Rows are points. To make a cloud, some directions were put in groups of two or more. Within a group, all points are equally far from the middle, so they leave a hole (a ring in 2 directions, a hollow ball in 3). The other directions are filled evenly. Then the cloud was stretched, turned, moved and blurred a little. How many holes are there, and how many directions does each take, smallest first?

Cloud (22 x 3)
[[ -6  11 -24]
 [ -6 -21  46]
 [  7   9  47]
 [  6 -19 -25]
 [ 38   9  -9]
 [-22  34 -19]
 [-34  19 -42]
 [ 19   7  49]
 [ 10 -10 -31]
 [ 17  13  10]
 [-15 -15  15]
 [  6  13 -13]
 [-26 -25  -3]
 [-26  23  23]
 [-24 -23  21]
 [  8  12  23]
 [ 17   6  -2]
 [-10 -42 -10]
 [-25   2  38]
 [  0  -1  39]
 [-12   4  20]
 [ -7  28  60]]
Holes: 0

Cloud (22 x 3)
[[ 43 -17 -18]
 [ 22  46  -2]
 [ 19  47  -1]
 [-17 -24  29]
 [-30 -16  -1]
 [  7 -35  14]
 [ -4 -41   0]
 [-23 -32 -26]
 [ 36  25  -6]
 [ 24 -14  29]
 [ 42  13 -19]
 [-25 -22  17]
 [ 20 -42 -10]
 [ 32 -30  -7]
 [ 36 -26 -11]
 [-27  -4 -31]
 [ 14  30 -47]
 [ -3 -17  54]
 [-30  -8 -19]
 [-35   1  15]
 [ 22  51  21]
 [  6  60  18]]
Holes: 1 (2)

Cloud (29 x 4)
[[ 22  17 -31   7]
 [-56   4 -15  23]
 [-42 -39   6  -9]
 [  0  37  -4  32]
 [  4  18  19  40]
 [-25  35  17  -6]
 [ 34  -1  -8  13]
 [ 30   6  -6  31]
 [-26 -31 -28  42]
 [-25  34  16 -10]
 [ 21 -27  -1   6]
 [ 30   0  -3  -2]
 [ 30 -15  -6  19]
 [-17  35 -15  28]
 [-40 -19  23  31]
 [-14 -47 -36  10]
 [-44 -28 -20 -18]
 [ 19  20 -32  16]
 [ -6  33 -20  30]
 [  4 -17  23 -10]
 [ -1 -35 -17  40]
 [-21 -29 -46  -5]
 [-45  24 -13  19]
 [-38 -24 -12  43]
 [-60  -1 -11  21]
 [  7  11  19 -18]
 [-15  12  40  20]
 [-22  33 -18  27]
 [-38  27 -15  23]]
Holes: 2 (2, 2)

Cloud (56 x 6)
[[ 26  -4 -19  18   2 -17]
 [-30 -12  20 -16 -38  14]
 [-28 -10  -5 -36  34 -30]
 [  2 -50  15  20  16  50]
 [-36  -5  -1  16  12  57]
 [-16  15  49  23  -7  14]
 [-23  29 -17 -17   0 -26]
 [-33 -12  21  56  28  14]
 [-58 -39  -5   4  -2 -15]
 [ -2 -14  -1 -35  11 -14]
 [ 12 -27  22  38 -36  24]
 [ 13  39   4  23   2 -12]
 [  7 -18  43  32  13  -9]
 [ -7 -13  20  60 -42 -24]
 [-26  16  33  30 -38  20]
 [-24 -42  11  -3 -11  13]
 [  1  31   2  47 -37  21]
 [ 19  23  -7  43  25  54]
 [-34  10  32  -1 -36  14]
 [-28  13  33 -19 -18   5]
 [-59 -16  16   4  -7 -13]
 [-20  28 -17   9 -36  30]
 [-27  16  25  20 -35  40]
 [-36   7  33  -8 -25   7]
 [-13  29 -21  -4  19  26]
 [-43  -2 -34   2  21  -7]
 [ -9  41  31 -14 -18  -9]
 [ -9  -3  49  42 -19 -29]
 [-29 -46  11  -7  17  25]
 [ 35   4  30   8 -13  -6]
 [ 23 -16  34   3 -27   3]
 [ 18 -22  12  39 -43  38]
 [-25 -60  15   8  26  -9]
 [ -3  24  -1 -36  22  34]
 [  1 -24 -33  20 -12 -27]
 [ -4   5  13  58 -10  28]
 [ 20  -9  -3 -30  11  15]
 [-55  -1  24  19 -21 -23]
 [ -1  11  -6 -41   4  13]
 [  0   3  51  32  27  30]
 [-34 -50   2   8 -12 -14]
 [-13  10  -7  47  33  31]
 [ -9  -9  11 -38  25  24]
 [ 10 -28   3  22 -46  38]
 [-42   1   4  17 -14  26]
 [ 17  19  45  21   8   5]
 [-25 -45  16 -11  12   1]
 [-33 -10  -5   4  -8  53]
 [ -7  -4  49  36  37  33]
 [-25  11  36  -9 -16  35]
 [ 28 -11 -11   7  29  -6]
 [ -8  -2 -10 -38  42  19]
 [-24  19   6 -35 -10 -35]
 [-48 -19 -13   7  -1  18]
 [  2 -28 -15  55  33   9]
 [ 21  -2 -31 -12 -18  14]]
Holes: 2 (2, 2)

Cloud (53 x 6)
[[ 13 -39  -2 -14 -19 -45]
 [-17 -51   5  20 -29  -8]
 [ 29 -48  -8  -6 -27 -13]
 [-15 -27  58 -18 -13 -15]
 [-33  33  37  -8  28  14]
 [ -7   7  54 -16  41   1]
 [  1 -48  23  20 -21   1]
 [  3  -7   3 -22 -38  18]
 [-20 -11  58   6 -20 -15]
 [ 20 -11  43  12  14  15]
 [-31 -20 -16   3  12  19]
 [-28 -45  -1  -3   7 -16]
 [ 43 -16 -12   8   5 -24]
 [ 23 -20  24   4  29  27]
 [ 35  -1 -24   5 -23  25]
 [ -3 -20 -27  -3 -42   6]
 [-29  22  25 -13 -27 -28]
 [ 44 -17 -13   8   5 -22]
 [  9  24  21 -19 -34   3]
 [ 12  21   4 -42 -23 -35]
 [ 35  47 -14  -6  -5 -17]
 [ -6 -14   9  34   4  29]
 [-17 -20  60  -2 -19 -16]
 [-37  16  31 -25 -11  10]
 [ 31  26 -26  -7 -26 -26]
 [  8  22 -26  22   0  -7]
 [  1 -12   6  24 -11 -38]
 [ -8  28  -4 -40 -13 -26]
 [ -7  17   4  19 -17 -33]
 [-45 -11  55 -12  -7  -7]
 [  8 -28  12 -38   2  18]
 [  1 -11  53 -28 -13 -31]
 [ 32 -22  -5  -7 -19 -45]
 [ 34 -31   7  15  10  15]
 [  4  38  18 -15 -31 -15]
 [ 31  26   4  -6   5  39]
 [  5 -23  -7  36   7  -3]
 [ -9  -5 -14  24  17  34]
 [-32  19  34 -16 -26 -11]
 [ 42  27  34 -13  11  -7]
 [-26  24  28 -27 -24  -7]
 [ 11  18  22 -29 -33   0]
 [ 53 -11 -30   1  -5  -5]
 [-29  33   5 -25   9 -16]
 [  9 -50 -11 -27  -6 -12]
 [ 28  -7  -7  -3  36 -18]
 [  1 -13 -18  22 -32  16]
 [ 17 -11 -38 -15 -39 -16]
 [ -9 -19  59   2 -18 -14]
 [ 10   1 -37 -35   5  -7]
 [  0  24 -20 -40   3 -20]
 [ -3   7  -2  26  23 -16]
 [  5   4 -37 -33   1  -9]]
Holes: 3 (2, 2, 2)
